Each row is a point. Each copy is the shape, with its points in the same order, turned, moved and blurred by noise. Say if it was mirrored as well.
(in the rows, 128 means zero)

Shape (9 x 3):
[[204 148 191]
 [ 87  63 104]
 [ 78 136  96]
 [118 101 172]
 [103 115 139]
 [ 98 121 103]
 [134 112 126]
 [ 99  67 114]
 [170 139 117]]
Copy 1 (9 x 3):
[[225 169 176]
 [114 122  58]
 [ 75 135 122]
 [152 175 107]
 [127 151 111]
 [104 122 110]
 [149 125 117]
 [126 133  63]
 [166 106 150]]
Copy 1 is: mirrored
Copy 2 (9 x 3):
[[182 176 192]
 [123  51  93]
 [ 98 115  73]
 [174 125 120]
 [148 119  92]
 [108 111  89]
 [131 107 130]
 [134  58 102]
 [123 135 164]]
Copy 2 is: mirrored
Copy 3 (9 x 3):
[[184 200 130]
 [ 94  58 153]
 [ 58 107 106]
 [121 138 172]
 [ 96 122 140]
 [ 86 103 113]
 [125 117 126]
 [105  66 150]
 [144 138  89]]
Copy 3 is: only turned

Shape (7 x 4):
[[159  86 137 122]
 [172 167 132 101]
 [ 67  75 147 152]
 [ 98  92 126 181]
 [118  94 189 143]
 [140 126 152 126]
 [141 168  72  75]]
Copy 1 (7 x 4):
[[ 85 141 131  99]
 [148 186 139 130]
 [121  52 134  76]
 [109  65 130 124]
 [106  96 179  83]
 [124 135 150 109]
 [170 183  67 115]]
Copy 1 is: mirrored
Copy 2 (7 x 4):
[[173 104 116 143]
 [163 179 109 109]
 [100  61 163 148]
 [ 93  80 117 157]
 [138 110 166 180]
 [143 137 133 142]
 [146 154 104  48]]
Copy 2 is: only turned
Copy 3 (7 x 4):
[[155 100 139 132]
 [179 175 111 109]
 [ 64  93 121 166]
 [ 87  85  92 132]
 [ 90 113 159 119]
 [131 140 128 120]
 [190 182  71 166]]
Copy 3 is: mirrored
Copy 4 (7 x 4):
[[153  77 160 137]
 [162 146 147  96]
 [ 77  87 165 198]
 [115 103 130 205]
 [132 109 200 182]
 [143 125 167 145]
 [116 135  99  67]]
Copy 4 is: only turned

Shape (9 x 6):
[[ 77 195 141 174 146 140]
 [101 122 141 150 109  76]
 [139  97 132 151 188 138]
 [128 104 121  85 116 165]
 [130 114 154 175  68 160]
 [ 97 123 106  75 185 115]
 [122 153 170 140 183 164]
 [175  90 108 115 125 149]
 [176 125 166 194 143  94]]
Copy 1 (9 x 6):
[[ 76 198 163 149  86 111]
 [ 94 140 121 138 141  59]
 [138 133 135 190 151 148]
 [163  86 143 118 100 126]
 [173 166 101 131  93  76]
 [ 83  72 176 149 132 139]
 [137 165 190 177 120 137]
 [172 108 112 124 144 141]
 [141 193 117 158 188  94]]
Copy 1 is: only turned
Copy 2 (9 x 6):
[[157 193 185 161 163 134]
 [ 90 137 138 158 105 138]
 [128  86 138 135 198 120]
 [173  91 118 147 129 188]
 [157  92 187 201 100 142]
 [128 138  96 102 179 184]
 [164 125 179 116 194 138]
 [171  70  92 147 134 137]
 [125 102 161 140 137  60]]
Copy 2 is: only turned
Copy 3 (9 x 6):
[[127 180 148 188 168  89]
 [165 109 129 183  98 104]
 [124 153 175 100 107  93]
 [ 90 104 163 124 113 163]
 [114 164 152 203  71 163]
 [103  98 143 101 165  94]
 [126 163 216 141 154 104]
 [114 131 156 101  83 169]
 [200 183 175 140  67 101]]
Copy 3 is: mirrored

Shape (9 x 6):
[[119 103 125 161 132  86]
 [142 128 182  57 135 126]
 [ 92  70  83 132 114  80]
 [ 53 143 137  91 196 173]
 [120 104 106 120 132  85]
 [169 126 108 140 147 176]
 [175  99 168  56 148  83]
 [124  93  97 137 156  91]
 [ 92 174 130  84 162 128]]
Copy 1 (9 x 6):
[[119 140 141 121 122  78]
 [123 116 215 108 124 186]
 [ 91 116  91  88  84  85]
 [ 48 142 126 158 154 198]
 [112 116 130  92 123 103]
 [171  97 128 152 168 134]
 [110  85 227  76 132 136]
 [ 95 115 123 100 144  87]
 [ 97 157 138 116 160 195]]
Copy 1 is: only turned
Copy 2 (9 x 6):
[[154 150 141 156 120  68]
 [154 153 138  55 140 158]
 [115 124 131 140  91  43]
 [ 84 129 115 112 224 131]
 [140 137 111 122 105  74]
 [170 120 113 175 147 162]
 [195 126 123  54 113 124]
 [151 118 118 148 127  65]
 [118 161  87 106 176 121]]
Copy 2 is: only turned
